Rows are points. Two turns around zero, p and q, are shown by what they do to some points. Where does a point land after both, in the order given? Backwards means that the second turn is done in reverse. Each puzzle has new turns, and all numbers are rounded.

Turn p:
[-18.4  13.9 -11.3] -> [14.0 18.2 11.6]
[ 9.1  6.8 -4.3] -> [ 9.4 -7.5 -1.6]
[ 8.4 -0.2 10.2] -> [ -5.8 -11.7   1.9]
[  0.9 -20.5   5.4] -> [-17.6   1.1 -11.9]
Turn q:
[  4.1 -11.5   5.4] -> [-2.5  1.3 13.1]
[2.3 0.5 5.8] -> [2.2 5.2 2.6]
[ 17.2 -13.6  -3.6] -> [  7.6 -10.0  18.4]
[-24.4   4.6  -8.1] -> [-18.5  -2.3 -18.3]
[ 0.9 20.0  0.5] -> [ 11.2   5.7 -15.6]
Where do these land?
q, then p: [ 3.7 -3.6  5.4] -> [-1.9 -4.6  5.5]
q, then p backwards: [ 2.6  9.4 11.3] -> [ -8.7   0.3 -12.1]
p, then q: [18.6 -5.4 -8.0] -> [ -1.5 -19.7   7.1]
p, then q backwards: [-12.2  -8.6  12.8] -> [-12.7 -12.3   8.6]
q, then p: [-12.7   8.3 -21.5] -> [  1.9  17.6 -19.5]

Turn p:
[  2.6 -17.0  13.7  -5.3  -5.8  -9.8] -> [  7.2 -16.0 -10.5 -11.3   6.4   7.4]
[12.3  6.3  1.6 14.7 -5.9 15.3] -> [ 12.2   3.6  11.4   1.0 -19.4  -3.0]
[ -1.8   0.2 -17.5 -10.8  20.1 -12.8] -> [-8.4 13.8  3.5  1.5 26.7 -2.6]
[ 2.9  7.3  3.9 -5.6 -3.2 -1.0] -> [-2.2  0.4 -4.2 -4.7 -3.2 -8.1]
[ 11.7  14.3   8.8 -11.4 -12.7  -2.6] -> [  2.1   1.0 -12.3 -11.9  -9.4 -18.2]
[-16.8 -18.2  10.7  12.9  18.1   5.9] -> [ -8.9 -17.9  18.4   3.9   5.5  21.7]
[-16.5   4.6 -16.2  20.3  -5.5  -0.4] -> [-0.1  2.8  2.5 30.9 -3.6  3.7]
[  5.4   2.4  -5.0 -14.8  -5.1   5.3] -> [-2.1 12.3 -8.9 -9.4 -2.9 -1.0]
Turn q:
[ -1.2  -4.0  10.0   0.9  -3.4 -10.4] -> [-2.4 -4.5 10.9  3.1  6.8 -6.1]
[-7.0 38.2 -2.9  0.3 16.8  2.5] -> [ 3.6 36.0 -2.4  7.2  5.7 20.1]
[  3.7   1.5  -8.0   5.2  -2.2 -11.3] -> [ -3.7   3.9  -5.0   8.1   1.6 -10.8]
[  8.2  -7.6   9.7  10.9 -11.4   3.3] -> [ 14.6 -12.4   2.3  -0.6   5.0  -9.0]
[ 18.4 -13.2  -2.7   1.3  13.7   0.0] -> [ -3.4   0.1  -8.7 -20.4   3.5 -13.9]
[-13.9 -11.2 -12.1  -3.6   8.9   4.8] -> [-15.9  -8.1 -11.1  -2.8  -2.9  11.1]
[ -8.2  -3.8   6.1 -14.9 -22.5  11.1] -> [  7.3 -15.3  14.0   5.4 -19.6   8.6]
Where do these land?
q, then p: [  8.9 -21.7   4.7  -1.1   5.7   6.8] -> [ -3.9   2.5 -13.1 -12.1  14.2  10.5]
q, then p: [-1.3 -2.9  8.7 11.8  5.5 -0.1] -> [-2.7  2.3 10.6 -6.7  9.0  2.3]
p, then q: [ -7.7  -6.8  -5.2   0.6 -16.8  12.5] -> [ 14.7  -4.5 -11.8   7.8 -11.1   3.2]
p, then q backwards: [  5.9  13.9 -10.5   5.4   1.3  -7.2] -> [  9.9   8.1   0.1   5.6  -6.2 -13.7]
q, then p backwards: [-7.4 -6.3 -3.3  0.6 12.5  6.1] -> [ -7.0  -9.4   4.0 -12.0   0.5   0.5]
q, then p: [ -1.1 -18.8   8.3 -12.6  -3.5 -18.8] -> [ -9.0 -25.2  -9.4   0.4   8.8   8.1]
p, then q: [ 2.6 42.6 -2.7 -4.7 -4.7  0.6] -> [-12.1   7.9  12.3  35.9   8.4 -12.5]

Turn p:
[  8.3   3.1  -9.0  -7.9  -2.0  -0.8  14.0  10.7 -10.9] -> [  2.9   3.9  -6.6   2.1 -13.9   4.0   3.7  -0.7  19.0]
[ 10.3  22.9  -4.0   0.9   3.4 -31.0   9.9  10.5  -4.0] -> [-13.1  31.1  -9.8  -3.0  -4.9  -4.2   0.7 -18.0  15.3]
[ -5.4  -9.8   9.5  10.8  10.7   9.2 -18.0  11.2  -4.2] -> [ -9.3 -13.9   0.1  19.3  13.8  -7.4  -5.5   7.4  -3.8]
[  8.7  -2.8   2.9  -2.0  15.6   5.0  -8.6 -17.8 -10.3] -> [ -1.2   7.0   2.0   1.4  -2.0 -10.1   1.9  24.8  -8.9]
[  5.4  -8.4   6.5  -1.0  -3.9 -17.0  -5.0  -3.9  17.9] -> [ -3.2   7.8   6.4   1.6  -6.0   1.9  -9.1 -14.0 -19.3]
[ -6.4  -8.6  -6.1  -6.8  -3.4  13.6 -10.1   6.1  31.3] -> [ 21.3 -15.1  12.9  10.1   4.9  -1.9   4.1 -17.2 -14.9]
[  3.2   0.2 -18.8  -1.7  -8.9  -7.8  14.5   9.0  -4.2] -> [ 10.5   6.3 -12.7  -1.5  -9.3  10.2  -3.4  -9.0  14.7]
[ 7.4 -7.1  4.9 -1.5 -7.9 13.5 -2.2 12.3 19.3] -> [  6.5 -10.9  17.6  14.3  -1.3   9.0   3.5 -11.0  -3.3]
[  0.2   2.5   5.4  -6.2  -1.9   0.9 -17.9   8.5 -10.7] -> [ -5.8  -5.2   7.5   5.0   1.9 -14.6 -11.5   3.1   9.2]
[-17.4  -0.4   7.2  -2.6   5.9   7.0  15.2 -26.0 -12.2] -> [ -5.0  -8.8 -11.0 -25.7  -1.3   0.7  13.0  19.2  -8.7]
[-14.2   8.4   1.5  18.0  -7.7   7.5   8.2 -20.5 -12.1] -> [ -3.6  -2.2  -6.5 -23.5  18.2  12.6   2.5  15.5   1.0]
Turn q:
[ 11.2 -12.2 -18.5  -3.6  -7.8  -3.2  -9.9  -6.9  10.8] -> [  4.9 -23.5   3.3 -13.9   2.2  -8.8  -9.3   1.4  -3.5]
[ -1.7   9.1   3.4  12.0  -9.6  16.5  -4.5 -11.2   2.9] -> [ -2.9   1.3  -4.8 -10.8 -21.6   1.6   9.3  -6.9  -2.6]
[  5.5  16.4   2.9 -17.6 -16.3 -16.3  10.9 -18.6   6.7] -> [ 11.1  -4.0   7.2  15.9  -4.7 -19.3   5.7  -7.4 -27.1]
[ -3.6   0.2 -15.0 -16.3  -5.4  -3.7 -11.8   3.7 -14.8] -> [25.4 -0.3  6.5 -6.0  7.7 -5.0  1.1  8.5  5.8]
[ 14.4  -7.8  16.3  -2.8  18.2   5.5  10.2   7.2 -15.0] -> [ -4.0   0.3 -16.3  24.5   2.5   8.3  -3.8   4.5  17.0]
[  3.3   2.5  -1.3  19.2  13.5 -16.7 -14.3  15.0 -11.1] -> [-0.7  5.0 -5.7 -5.1 11.5 26.1 -5.5 21.0 -5.7]
[-15.5  17.0   2.7  -8.1  11.8   7.4  16.0   2.3   8.5] -> [-10.1  25.1   9.0   8.5  -6.8 -13.6  -3.1  -1.4   2.0]
[ -0.4 -15.6  12.6   2.5  11.1   1.0  -5.8   7.7   5.2] -> [-12.9  -7.0   5.5   5.3   5.4  13.4  -2.1  -0.1  12.8]
[  1.3  -9.7  -0.8  -2.6   0.0 -12.8   6.3 -11.8  -3.8] -> [  7.1  -6.2  -1.2   7.0   7.3   1.8  -9.3 -11.3  -7.1]
[-14.6   0.3  -2.1  17.2 -15.5  22.2   2.8  12.6  10.7] -> [-18.0   9.4  -3.4 -25.2  -3.6  -4.5  17.3  -8.1   8.3]
Where do these land?
q, then p: [ 10.2 -11.1  13.8  -1.9 -15.0  -9.2  25.6   8.7  -4.1] -> [  4.7  11.7 -30.7  -0.3   7.1   6.3   8.0  10.5 -10.8]
q, then p: [-17.4  -0.8   1.8 -13.5   7.9 -10.0  -6.0 -22.4   9.0] -> [-20.4   0.7  21.0  -6.1   4.9   0.6  -9.1  14.3  -7.8]
p, then q: [-16.9  10.5  21.1   8.6  17.4  -3.1  -7.7   9.2   9.6] -> [  3.7  20.0   4.2   6.1   9.3  12.6 -21.6 -16.5  -3.2]
p, then q: [18.6  6.9 -1.9  2.6 -2.9 30.6 -5.3  3.9 -7.1] -> [-34.1  -3.1  -5.6   8.1   2.7   4.6   9.5   5.9   4.7]
p, then q: [-14.1 -12.0  -2.8   8.4   2.9  -0.7   8.1   0.0  -7.7] -> [  5.7  -1.6  -2.0 -14.0   6.3  -5.9 -10.1   1.0  11.9]
q, then p backwards: [ -3.2  10.5  -3.7 -17.8   4.7   2.8   9.5  -9.1 -19.4] -> [ 12.5   0.2 -24.9  -7.7   7.6  -3.1  -9.1   5.1   4.1]
q, then p: [ -0.6 -10.4   3.0  -6.3   4.9  -9.9  -9.8  18.0   4.2] -> [ -9.5 -10.5  -2.9  15.7   1.9  -4.0  13.2  -2.7  -7.9]
q, then p: [11.3  3.3 -4.7 22.2  6.1  9.1 -0.9 13.1 18.7] -> [  9.1 -22.9 -12.7  -6.2   0.4 -13.7  -4.5 -14.7   7.7]
p, then q: [ 11.6   2.0 -11.2   7.4  -7.2  -7.8  -9.1 -15.5  -0.4] -> [  5.0   2.2   1.5   4.9 -11.5   2.0   7.9  22.3   0.6]
q, then p: [  0.5   1.0 -15.4  -9.8 -18.8  -1.8  -4.5  -5.8  -2.8] -> [ -5.1  12.1   0.4   3.2 -23.0   0.0  -5.4   3.2  -1.3]
